Rows are points. Two turns around zero, p and q, are shown by what they do to some points. Write where each new point lands after one turn and then the other. Backwards means that the second turn is done in reverse. Each puzzle has new turns, and all numbers are rounded.

Turn p:
[ 21 -22  12] -> [  1  -2 -33]
[-13  13  30] -> [-34  -4   6]
[-26   9 -32] -> [18 18 34]
[-7 42  0] -> [-10 -23  34]
[ 24 -42 -11] -> [ 26  12 -40]
Turn q:
[ -9  11 -44] -> [ 44   8 -11]
[ 36 -11 -17] -> [-1 41  0]
[-31   6  32] -> [-15 -42   4]
[25 16  3] -> [-13  16 -22]
[-20 -22  26] -> [-16 -23  28]
Where do these land?
q, then p: [-34  23  24] -> [ 17  37 -25]
p, then q: [2 0 3] -> [3 0 2]
p, then q: [ 29 -16   5] -> [23 24  6]
p, then q: [-15 -23  24] -> [ 26 -19 -17]
p, then q: [45  8 -8] -> [ 4 36 28]
q, then p: [-27   7 -48] -> [ 24 -36 -34]

Turn p:
[10  6 -3  4] -> [ -3 -11   3   6]
[ 9  5  1 26] -> [  5 -26 -10  -2]
[ 3  6 34 -5] -> [-11   9 -28  16]
[ 13  -7 -11  -9] -> [-14  -2  15  -3]
[ 13 -29 -13  -4] -> [-20  -2  13 -25]
[-48  18  -8 -12] -> [42 31  7  6]
Turn q:
[-14  22   4  -5] -> [17 19 -4 -7]
[ 15 -20  -5   9] -> [-17 -19   0   9]
[ 18 -32  -5 -12] -> [-22 -26  19  -4]
[-29  28  31   9] -> [30 38  1 18]
[26  2 -7 -5] -> [  5 -26  -4  -7]
[ 6  0  1 12] -> [ 0 -5 -8 10]
[-22   0 -19  -8] -> [-13  19  -4 -19]
Where do these land?
p, then q: [-13  31  28  20] -> [-21 -27 -33   1]
p, then q: [ -7 -23 -16   1] -> [ 14   1  21 -14]
q, then p: [-10  -7  -1 -12] -> [ 2 11 -7 11]
q, then p backwards: [  0 -19   7  -1] -> [ 15   4  -8 -10]
p, then q: [ 29  18 -18  -8] -> [-9 12 12 34]

Turn p:
[  7 -17  23  -6 -32 -19] -> [ 28  31   7  -4 -14  18]
[-20  20  32  34  14  -9] -> [-19  10  41 -19  -9 -26]
[  6  -2 -11  15  -5  25] -> [-14 -12   3  24  -9   7]
[ 42  19  -6 -14  -2   2] -> [ 35 -20  -1  23  12 -10]
[  3  -8 -12 -13 -25 -20] -> [ 17  24 -22   7   0   4]
[-10 -16 -22 -10  32   4] -> [-18 -24 -28 -18   2   2]
[-28   4  -3  -6  18  17] -> [-30  -8   1 -12  17   6]
Turn q:
[ -8  22   7  22 -19   7] -> [-28   2 -15 -19  -4 -11]
[16 17 21  5  4 -6] -> [-21   7   6  12 -19  -2]
[ 14  -6 -25  -8  -5   7] -> [28  0 -6 -6 -9 -7]
[-30 -19  14  -1 -15  22] -> [ -7  -4 -12 -22  21  32]
[ -4 -23 -10 -32  -1  21] -> [ 34   8   5 -13   6  27]
[ 11  13   2   7  -7 -35] -> [-14 -18  18   7 -13 -24]
[12 -5  5 30 -5 -4] -> [-13 -17 -21  11 -10  -6]
[-35 -19   8 -17   4  23] -> [  6  10   0 -14  32  34]
[ 25  20 -23  -7  44 -35] -> [ 17  13  26  43  -5 -42]
Where do these land?
q, then p backwards: [ 13  14  17   0 -13  -3] -> [ -9 -13   4  23   4   3]
q, then p: [-20   9  23 -20   4 -37] -> [ -8   5  35 -36  -4  13]
q, then p: [ 26  25 -48 -18  -1   7] -> [ 54  15  -4  12   7 -25]
p, then q: [  9  16 -13  27 -11   6] -> [-24 -23  -8   2   5 -13]
p, then q: [ -7 -21   7   9  30  13] -> [ 13  -9   7 -20  12  29]
p, then q backwards: [ -3 -45   3  15   4  11] -> [ 24  -6  29  -2 -27  14]
p, then q: [-18   2  11 -13 -12   2] -> [-6 27  2  2  3  1]
